Rows are points. The points of each table are mixes of a few directions, plus a little noise. How many directions does each table use, and how many do they share? Where both have some left over, give the other angles between the two spaces (their principal angles), to ten degrees, smallest first.

First (7 x 2)
[[-0.21 -0.04]
 [-0.40 -0.11]
 [ 0.93  0.21]
 [ 0.44  0.12]
 [ 0.05  0.01]
 [ 0.05  0.01]
 [-0.80 -0.19]]
Second (7 x 2)
[[-0.02  0.43]
 [ 0.06 -0.99]
 [ 0.00  0.14]
 [-0.01  0.35]
 [ 0.02 -0.65]
 [-0.03  0.29]
 [-0.01  0.42]]
Directions: first 1, second 1, shared 0; angles 80

First (9 x 6)
[[-0.26 -0.36  0.19  0.40 -0.06  0.44]
 [ 0.20  0.08 -0.31 -0.68  0.35 -0.47]
 [ 0.27  0.64 -0.40 -0.88 -0.17 -0.81]
 [-0.12 -0.35  0.22  0.49  0.13  0.45]
 [-0.02  0.41 -0.20 -0.46 -0.45 -0.40]
 [ 0.11 -0.07  0.14  0.34  0.20  0.18]
 [ 0.41  0.66 -0.05 -0.03 -0.13 -0.40]
 [-0.27 -0.53  0.25  0.53  0.12  0.58]
 [-0.31 -0.48  0.15  0.29  0.02  0.44]]
Second (8 x 6)
[[ 0.42 -0.22 -0.29  0.44 -0.62 -0.47]
 [ 0.43 -0.65 -0.40  0.29 -0.28 -0.24]
 [-0.34 -0.20  0.51  0.03  0.22  0.41]
 [ 0.35 -0.33 -0.52 -0.03  0.00 -0.17]
 [-0.11 -0.06  0.70 -0.05  0.09  0.87]
 [-0.36 -0.15  0.27  0.02  0.22  0.10]
 [-0.25  0.62  0.07 -0.30  0.23 -0.02]
 [-0.18  0.98 -0.31 -0.34  0.15 -0.51]]
Directions: first 3, second 4, shared 1; angles 30, 80

First (10 x 11)
[[ 0.39 -0.10  0.01 -0.25  0.27  0.05  0.41 -0.02  0.59 -0.64  0.36]
 [-0.37  0.09  0.42  0.20 -0.30 -0.01 -0.15 -0.15 -0.92  0.76 -0.59]
 [-0.48 -0.19 -0.31  0.34 -0.36  0.27 -0.46 -0.03 -0.73  0.74 -0.74]
 [-0.30 -0.22 -0.67  0.25 -0.18  0.14 -0.43  0.03 -0.13  0.28 -0.23]
 [ 0.15  0.17  0.80 -0.22 -0.28  0.09  0.20 -0.07 -0.82  0.06 -0.20]
 [ 0.00 -0.27 -0.01 -0.03  0.25 -0.10  0.42 -0.27  0.31 -0.01 -0.04]
 [ 0.30  0.08 -0.39  0.24  0.39  0.63 -0.06  0.53  1.06 -0.43 -0.25]
 [ 0.18 -0.03  0.12 -0.38 -0.21 -0.20  0.08 -0.17 -0.37 -0.33  0.50]
 [-0.21  0.38  0.21  0.03  0.13 -0.84 -0.13 -0.10  0.21  0.25  0.64]
 [ 0.37  0.12 -0.18 -0.17  0.27 -0.02  0.07  0.22  0.80 -0.68  0.54]]
Second (10 x 11)
[[-0.21 -0.09 -0.45  0.09 -0.03 -0.20 -0.26 -0.05  0.09  0.12  0.18]
 [ 0.24 -0.50 -0.44 -0.46 -0.21 -0.03  0.19 -0.32 -0.26 -0.59  0.53]
 [ 0.48 -0.24  0.08 -0.26 -0.33  1.02  0.13  0.23 -0.54 -0.56 -0.57]
 [ 0.06 -0.02  0.22 -0.07  0.09 -0.02  0.23 -0.10  0.06 -0.03 -0.02]
 [ 0.03  0.22  0.91  0.04  0.48 -0.36  0.69 -0.23  0.39  0.27 -0.12]
 [ 0.31  0.13  0.45 -0.06 -0.12  0.60  0.12  0.27 -0.30 -0.19 -0.46]
 [-0.24  0.14 -0.45  0.05 -0.11 -0.57 -0.48 -0.02  0.04  0.11  0.65]
 [-0.30  0.33 -0.31  0.30 -0.12 -0.18 -0.66  0.30  0.03  0.35  0.06]
 [-0.09  0.47  0.96  0.01  0.51 -0.92  0.53 -0.26  0.48  0.37  0.40]
 [-0.28 -0.42 -0.99  0.36 -0.15  0.64 -0.47  0.17 -0.01  0.21 -0.64]]
Directions: first 5, second 4, shared 4

First (11 x 18)
[[-0.33  0.48  0.75  0.58  0.32 -0.46  0.93 -0.27 -0.27 -0.29  0.37 -1.06
  -0.12  0.08 -0.31 -0.14  0.11  0.15]
 [ 0.21 -0.48 -0.41 -0.34 -0.15  0.13 -0.62  0.24  0.25  0.10 -0.21  0.63
  -0.01  0.11  0.18  0.10 -0.34  0.17]
 [ 0.01 -0.44  0.22  0.15  0.19 -0.39 -0.03  0.17  0.13 -0.19  0.08 -0.21
  -0.26  0.43 -0.03  0.01 -0.64  0.66]
 [-0.01  0.01  0.03  0.03  0.02 -0.03  0.03 -0.01  0.00 -0.04  0.02 -0.06
  -0.02  0.02 -0.02  0.01  0.00  0.03]
 [ 0.29 -0.40 -0.66 -0.52 -0.29  0.38 -0.82  0.23  0.25  0.25 -0.31  0.91
   0.12 -0.08  0.26  0.13 -0.07 -0.14]
 [-0.15  0.10  0.43  0.33  0.22 -0.33  0.45 -0.06 -0.11 -0.20  0.20 -0.57
  -0.13  0.16 -0.17 -0.07 -0.12  0.25]
 [ 0.03 -0.22  0.05  0.02  0.05 -0.13 -0.06  0.10  0.08 -0.05  0.02 -0.02
  -0.10  0.19  0.01  0.00 -0.30  0.29]
 [ 0.11  0.72 -0.67 -0.47 -0.45  0.92 -0.26 -0.27 -0.22  0.47 -0.29  0.71
   0.54 -0.93  0.16  0.02  1.28 -1.39]
 [-0.24  0.86  0.29  0.25  0.01  0.15  0.71 -0.42 -0.39  0.03  0.17 -0.52
   0.22 -0.46 -0.18 -0.13  0.87 -0.69]
 [ 0.27 -0.90 -0.30 -0.27 -0.01 -0.16 -0.75  0.44  0.40 -0.03 -0.15  0.56
  -0.21  0.49  0.21  0.13 -0.91  0.74]
 [-0.14  0.25  0.28  0.22  0.12 -0.12  0.39 -0.13 -0.14 -0.08  0.13 -0.41
  -0.01 -0.02 -0.12 -0.07  0.15 -0.05]]
Second (8 x 18)
[[-0.57  0.14  0.36 -0.36  0.48 -0.61 -0.28  0.51  0.26 -0.34  0.04  0.38
  -0.26 -0.87  0.25 -0.84  0.17  0.07]
 [-0.10  0.02  0.06 -0.06  0.07 -0.11 -0.04  0.10  0.04 -0.05  0.00  0.08
  -0.04 -0.14  0.05 -0.13  0.03  0.00]
 [ 0.70 -0.19 -0.43  0.44 -0.58  0.76  0.35 -0.59 -0.32  0.41 -0.04 -0.46
   0.31  1.07 -0.30  1.03 -0.22 -0.07]
 [-0.66  0.16  0.41 -0.41  0.55 -0.73 -0.33  0.58  0.31 -0.39  0.05  0.44
  -0.28 -1.03  0.29 -0.98  0.20  0.07]
 [ 0.16 -0.03 -0.10  0.09 -0.13  0.18  0.07 -0.14 -0.07  0.10 -0.01 -0.09
   0.06  0.24 -0.08  0.24 -0.05 -0.02]
 [ 0.54 -0.14 -0.33  0.35 -0.45  0.58  0.27 -0.47 -0.24  0.30 -0.03 -0.36
   0.24  0.83 -0.23  0.80 -0.16 -0.05]
 [-0.44  0.10  0.27 -0.28  0.36 -0.48 -0.20  0.38  0.20 -0.26  0.02  0.29
  -0.19 -0.68  0.19 -0.65  0.12  0.05]
 [ 0.37 -0.10 -0.23  0.25 -0.32  0.41  0.19 -0.34 -0.17  0.23 -0.03 -0.24
   0.15  0.59 -0.17  0.57 -0.11 -0.03]]
Directions: first 2, second 1, shared 0; angles 90

First (10 x 32)
[[ 0.80 -1.23 -0.18 -0.24 -0.65  0.01 -0.86  0.66 -0.88  0.24 -1.04  0.22
  -0.83 -0.38  0.51  0.93  0.26  0.21 -0.66 -0.26  0.42  0.52  0.25  0.72
  -0.94 -0.23  1.25 -0.48  0.02 -0.60  0.29  0.53]
 [-0.05  0.12 -0.06 -0.04 -0.21  0.01 -0.04 -0.07  0.06 -0.67 -0.23 -0.17
  -0.03 -0.18  0.15 -0.47 -0.24 -0.68  0.17 -0.24 -0.03 -0.33  0.10  0.56
  -0.20 -0.35 -0.47  0.57 -0.22  0.23 -0.15  0.19]
 [-0.68  0.41  0.10  0.27  0.24 -0.37  0.19  0.13  0.71 -0.06  0.07 -0.21
   0.34 -0.04 -0.32 -0.39  0.36 -0.22  0.37 -0.13 -0.20  0.21  0.04 -0.47
   0.69 -0.40 -0.05  0.18  0.14  0.72 -0.07  0.01]
 [ 0.10  0.06  0.02 -0.05  0.11  0.13  0.14 -0.16 -0.10  0.18  0.26  0.08
   0.04  0.15 -0.02  0.10 -0.12  0.25 -0.06  0.17 -0.01 -0.08 -0.11 -0.15
   0.00  0.31 -0.09 -0.14  0.01 -0.21  0.02 -0.17]
 [ 0.51 -0.46 -0.05 -0.19 -0.12  0.20 -0.19  0.06 -0.55  0.41 -0.05  0.24
  -0.29  0.06  0.19  0.58 -0.05  0.50 -0.39  0.16  0.19  0.12 -0.03  0.08
  -0.41  0.38  0.44 -0.45  0.04 -0.62  0.15 -0.03]
 [-0.96  0.65  0.20  0.42  0.61 -0.46  0.46  0.07  0.98  0.51  0.51 -0.14
   0.61  0.19 -0.63 -0.23  0.59  0.32  0.44  0.13 -0.31  0.42 -0.08 -1.25
   1.22 -0.10  0.10 -0.22  0.37  0.78  0.00 -0.28]
 [-0.36 -0.08  0.07  0.21  0.18 -0.34 -0.03  0.34  0.33  0.51 -0.07  0.01
   0.09 -0.02 -0.26  0.28  0.58  0.36  0.02  0.00 -0.03  0.57  0.05 -0.63
   0.50 -0.17  0.66 -0.41  0.30  0.30  0.14  0.02]
 [ 0.14  0.27 -0.05 -0.14 -0.16  0.26  0.11 -0.37 -0.09 -0.77  0.05 -0.13
   0.01 -0.03  0.21 -0.59 -0.58 -0.68  0.15 -0.11 -0.05 -0.68 -0.02  0.70
  -0.37 -0.04 -0.90  0.68 -0.36 -0.02 -0.22  0.02]
 [-0.11  0.40  0.02  0.00  0.11  0.11  0.25 -0.31  0.15 -0.27  0.30 -0.08
   0.19  0.10 -0.05 -0.40 -0.29 -0.23  0.19  0.06 -0.10 -0.36 -0.09  0.04
   0.11  0.10 -0.61  0.31 -0.13  0.10 -0.14 -0.15]
 [ 0.60 -0.14 -0.08 -0.27 -0.13  0.44  0.01 -0.33 -0.59 -0.05  0.20  0.17
  -0.20  0.15  0.26  0.17 -0.52  0.18 -0.25  0.21  0.12 -0.40 -0.12  0.41
  -0.58  0.51 -0.32 -0.04 -0.19 -0.68 -0.02 -0.16]]
Second (8 x 32)
[[-0.16 -0.17 -0.13 -0.23 -0.02 -0.04 -0.28 -0.05  0.11 -0.01 -0.18 -0.07
   0.14  0.06 -0.22  0.04  0.15 -0.09 -0.19 -0.01  0.09 -0.07  0.17  0.26
   0.00  0.05  0.27  0.22  0.10 -0.01 -0.04  0.02]
 [ 0.16  0.01 -0.10  0.60 -0.27  0.21  0.44  0.34 -0.63  0.34  0.26 -0.07
  -0.80 -0.44  0.51 -0.15 -0.34  0.15  0.11 -0.16 -0.01  0.28 -0.17 -1.01
  -0.53 -0.45 -0.06 -0.95 -0.17  0.08  0.09  0.49]
 [ 0.29  0.39  0.48 -0.18  0.37 -0.28  0.60 -0.37  0.33  0.12  0.32  0.03
   0.33  0.38  0.13  0.31 -0.23  0.18  0.06 -0.05  0.08  0.18 -0.46  0.27
   0.44  0.62 -0.45  0.50  0.21 -0.32  0.12 -0.69]
 [-0.72 -0.54 -0.71 -0.49 -0.39  0.21 -0.52 -0.07  0.04  0.21 -0.29 -0.57
  -0.11 -0.22 -0.61 -0.21  0.23 -0.46 -0.70 -0.28  0.45 -0.18  0.68  0.09
  -0.47 -0.09  0.81  0.26  0.39  0.18 -0.16  0.58]
 [ 0.40  0.14  0.40 -0.08  0.27 -0.25  0.31 -0.12  0.15  0.13  0.07  0.20
   0.18  0.26  0.18  0.43 -0.04  0.31  0.06  0.06  0.01  0.24 -0.36  0.24
   0.34  0.43 -0.18  0.17  0.08 -0.34  0.16 -0.51]
 [-1.17 -0.18 -0.87 -0.63 -0.27  0.28 -0.65 -0.40  0.46 -0.37 -0.20 -0.72
   0.37 -0.07 -0.99 -0.82  0.20 -0.96 -0.51 -0.18  0.27 -0.76  0.83  0.46
  -0.20 -0.15  0.31  0.94  0.26  0.53 -0.43  0.48]
 [ 0.72  0.08  0.52  0.41  0.24 -0.17 -0.25  0.37 -0.14 -0.33 -0.20  0.79
   0.12  0.09  0.45  0.33  0.22  0.50  0.62  0.45 -0.55  0.12 -0.30  0.15
   0.38 -0.17 -0.21 -0.48 -0.49 -0.08  0.11 -0.30]
 [ 0.54  0.27  0.39  0.61  0.12  0.01  0.34  0.27 -0.32 -0.08  0.22  0.42
  -0.26 -0.09  0.58  0.03 -0.18  0.34  0.56  0.17 -0.37  0.15 -0.42 -0.44
   0.06 -0.23 -0.49 -0.63 -0.39 -0.01  0.11 -0.12]]
Directions: first 3, second 4, shared 1; angles 50, 90
